Every row gives one point. Examples show where two turns around zero, p and q, send a point. Where does a point land after both, in the order given? Backwards means that the second turn is done in reverse. Each puzzle has new turns, and all numbers are rounded.
In the rows, 128 means zero.

Turn p:
[137 140] => [117 138]
[ 91 142] => [112  92]
[179 133] => [126 179]
[105  97] => [157 103]
Turn q:
[119 121] => [138 123]
[163 128] => [114 160]
[ 75 154] => [126  69]
[155 109] => [134 160]
Where do these land?
q, then p: [155 112] => [ 97 134]
q, then p: [137  76] => [102 174]
p, then q: [112 154] => [152 109]
q, then p: [118 121] => [135 138]
q, then p: [118 177] => [154  85]

Turn p:
[141 116 158] => [151 116 151]
[108 109 112] => [110 107 113]
[ 82 152 153] => [ 86 134 167]
[158 103  79] => [150 120  70]
[151 159 138] => [144 163 139]
Turn q:
[185 149  99] => [134 115  62]
[140 138 127] => [125 131 113]
[102 149 108] => [ 96 107 136]
[100  80 174] => [160 158 185]
[127 147 149] => [112 151 126]
[114 104 110] => [142 104 146]
Where do these land?
p, then q: [133 138 143] => [124 146 123]
p, then q: [101  93 142] => [161 129 161]
q, then p: [107 178 129] => [ 75 118 137]
p, then q: [172 103  98] => [150  93  86]

Turn p:
[145  74 180 128] => [ 83 134 180 163]
[ 91 159 110 135] => [139 108  82 120]
[102 124  81 112] => [117 139  94  86]
[148  99 154 106] => [107 155 157 147]
[125 163 105 124] => [159 130 102 116]
[126 174 120 137] => [168 116 105 131]
[159 103 147 153] => [123 115 176 134]
Turn q:
[ 91  99 133 102] => [127  87  93 131]
[157 121 121 181] => [ 95 142 178 128]
[158 128 155 124] => [123 147 128  93]
[ 81 180 109 114] => [159 146  97 185]
[154 113 121 120] => [137 119 146 105]
Where do these land?
q, then p: [ 92 148 120 137] => [138  91 133 109]
p, then q backwards: [146 108 107 124] => [160 125 137 134]
p, then q backwards: [142  90 147 117] => [141 131 127 172]
p, then q: [156 109 129  83] => [137 177 107 144]
p, then q: [105 185 137 179] => [114  84 186  97]

Turn p:
[133 136 137 146 110  95] => [106 150 152 110 126 126]
[100 165  95  80 138  89] => [134 126 145 125 143 209]
[175 139 108 155 159 108] => [150 108 172  98  97 116]
[ 87  93 142 145  85 162] => [105 144  88 145 176  91]
[179 116 152 110 161 131] => [130 104 121 128  64 121]
[100 112  97 138 121 122] => [123 113 132 119 171 130]
[126 144 170 103 166 156] => [140 126 116 184  90 136]
[124 119 124 147  84 161] => [135 153  99 117 155  95]
Turn q:
[137 123 171 120 104 160] => [143 186 129 122 134 123]
[112 166  92 131 152 171] => [ 82 128 139 178 123 154]
[148 136 155 104 112 143] => [147 164 125 141 127 107]
[ 98 136 107 144 115 158] => [ 91 138 158 128 124 148]
[120 162 174 135 120 145] => [107 176 101 125 116 116]
[165  94 118 145 133  87] => [158  87 118 106 164 116]
[105 168 104 149 139 149] => [ 73 125 130 149 122 140]
[135  94 110 102 110  63] => [173  78 144 100 114  97]
[132  73 121 123 167  77] => [178  71 109 103 129 151]
Where do these land?
p, then q: [168 138 146 157 129 123] => [136 136 125 110 110  82]
q, then p: [169 134 122  97  88 149] => [112 147 180 131  91 122]
q, then p: [158 157 117 118 119 145] => [119 131 173 134 132 117]
q, then p: [ 73 118 152 144 121 137] => [144 159  86 142 141 155]
p, then q: [138 159 107  98 132 153] => [132 137 142 160 168 116]
q, then p backwards: [127  93 113 157 142 118] => [119 118  84 113 132 112]
q, then p: [160 171 123 120  91  88] => [ 75 119 170 103 133 153]
q, then p: [ 88 114 110 124 143 136] => [129 143  89 141 137 106]
q, then p backwards: [ 71  69 161 136 187 102] => [174 140  81  42 127 118]
